Each row of a before or after table is a point. The points were changed in one or more steps. Then noise was added and the rows were shuffled. The steps act on columns, c1 being the first. Write out the steps. A step turns or swaps two columns, mirrors them in a line or flattens them onto one, adds a multiple of one to another, or multiplies or shifts one. Angles are multiples of 10 degrees, from the lower column toward the higher: turns from -170 to 170, lines from 10 to 170 but not 90. Use the fewest steps. Two steps may share a column if one is a turn and the other turns, adds or multiplies; they go together, in the order done. Otherwise the lowest column goes first.

Before (12 x 2):
[[  9 -52]
 [-46   9]
 [-45  34]
 [ 73  35]
 [ -9  37]
 [-45  24]
 [ -4 -29]
 [-42  34]
 [  1 -24]
 [ 82  23]
 [  6  17]
 [ 50 -70]]
After (12 x 2):
[[-34  41]
 [-34  41]
 [ -4   8]
 [ 11 -13]
 [-24  23]
 [-29  37]
 [-25  27]
 [ 30 -35]
 [ 20 -28]
 [ 57 -68]
 [ 11 -16]
 [ 14 -18]]
Steps: flatten c1 and c2 onto the line at 130 degrees

Before (8 x 4):
[[ 24 -19  11 -17]
 [ 21  18  -2  42]
 [ 20  50  52 -10]
 [ 31 -32 -20  73]
 [ 34 -43  25  30]
 [ 24  19 -24  41]
 [-69 -27 -30  -1]
 [-29  35 -63  55]]
After (8 x 4):
[[ 26  17  -2  42]
 [-19  37 -64  55]
 [ 22 -22  12  -8]
 [ 30  50  53  -7]
 [ 29  14 -23  39]
 [ 24 -47  31  30]
 [-75 -12 -32   2]
 [ 28 -38 -19  74]]
Steps: turn c1 and c2 by -10 degrees

Before (14 x 8):
[[-44 -16  47  37   3   0  20 -23]
 [-44  23 -75  50  33 -15  42  32]
 [-29  41   5 -11 -47 -27  27  14]
 [-44  19   8  18  -6  58  83  10]
 [-22  -9  60  18 -65   9  -6  38]
 [ 12   9 -19  29  15   1  -8  -6]
 [ -6   7  28  74   8  18 -45 -15]
 [-34   8  -6 -14 -49  22 -29 -28]
 [-24 -42  24 -20 -10 -67 -62  -7]
 [ 35  22  -4 -14 -30 -30 -23  13]
 [-40  33 -14 -48  28  53  10 -24]
 [  5 -22 -44  20  -4   9  17  -6]
 [-74   6 -10  75  40  61 -65  -9]
 [ 23  28   5  -6  28  -9 -23  -3]]
After (14 x 8):
[[-64  39  43  21 -21   8  -1  39]
 [-65  -3  -7   1  -3  22 -29 -29]
 [ 39  21 -16  11  -4  -4 -23   5]
 [-34  -2  -9 122  98  59 -70 -13]
 [-64  35 -27 -31  -6 -28  31  14]
 [-28  -4  49  26  17 -68 -61  -9]
 [ -8  11 -33 -53  63  51  10 -22]
 [-34  26  37  21  46  -1  23 -25]
 [ -1 -50 -10   5  -4   9  18  -4]
 [  1  23  12 111   7  14 -42 -16]
 [-10 -40 -63  22  62 -16  48  32]
 [  2   6 -17   4 -55 -33 -20  12]
 [-45  13 -10 -42  37  53  81  14]
 [ 21  -3 -13  36  -4   1  -8  -6]]
Steps: multiply c1 by 1.3; turn c1 and c5 by -50 degrees; turn c2 and c3 by -50 degrees; add -0.7 times c7 to c4

Before (9 x 12):
[[ -39  -13   16    9  -24  -15   12  -49    2    2   -4  -57]
 [  14   -1  -22   51   36   36  -55   -6   -2  -24  -46   32]
 [ -35   25   17   54    5   47   40   39  -10   -4  -40  -61]
 [  61    8   29   48   19   -7  -20  -20  -11    5    3  -48]
 [ -22    3   21  -69   -8   29  -63   68 -121  -43  -33   42]
 [ -30   30   14   -9   23   43   38   64   -8  -61  -15  -27]
 [ -38   -9   20   25   35  -18   -1   52  -43  -10  -33  -54]
 [  38   -7    1   25  -22   -8   37   48   14   -2  -39  -67]
 [  -4   -7    5  -37   14    5    0  -28  -40    8  -23  -70]]
After (9 x 12):
[[  -3  -10    3   22   44  -24   39  -44   14   32  -18  -68]
 [  10   -6  -10  -41  -11    8   -6   24  -48   34   -6  -68]
 [ -18   10  -33  -71  -22  -29  -61  -65 -118   38  -74   42]
 [   6   26  -47  -12  -39  -27   34  -53   -9  -20  -64  -23]
 [  45    8   -4   57   39  -22  -22   39  -10    3    6  -51]
 [ -16   29  -55   56  -34  -15   40  -38  -10   38  -21  -58]
 [  39   -1  -24   49   -4   34  -56   -9   -3   25  -45   35]
 [ -38   -9    6    7  -19    7   15   49    0    5   -2  -54]
 [  13  -11    2   20  -46  -36   -6  -37  -42   32  -26  -55]]
Steps: mirror c1 and c5 in the line at 30 degrees; turn c3 and c6 by 110 degrees; turn c6 and c8 by 160 degrees; add 0.3 times c9 to c11; turn c10 and c11 by 60 degrees
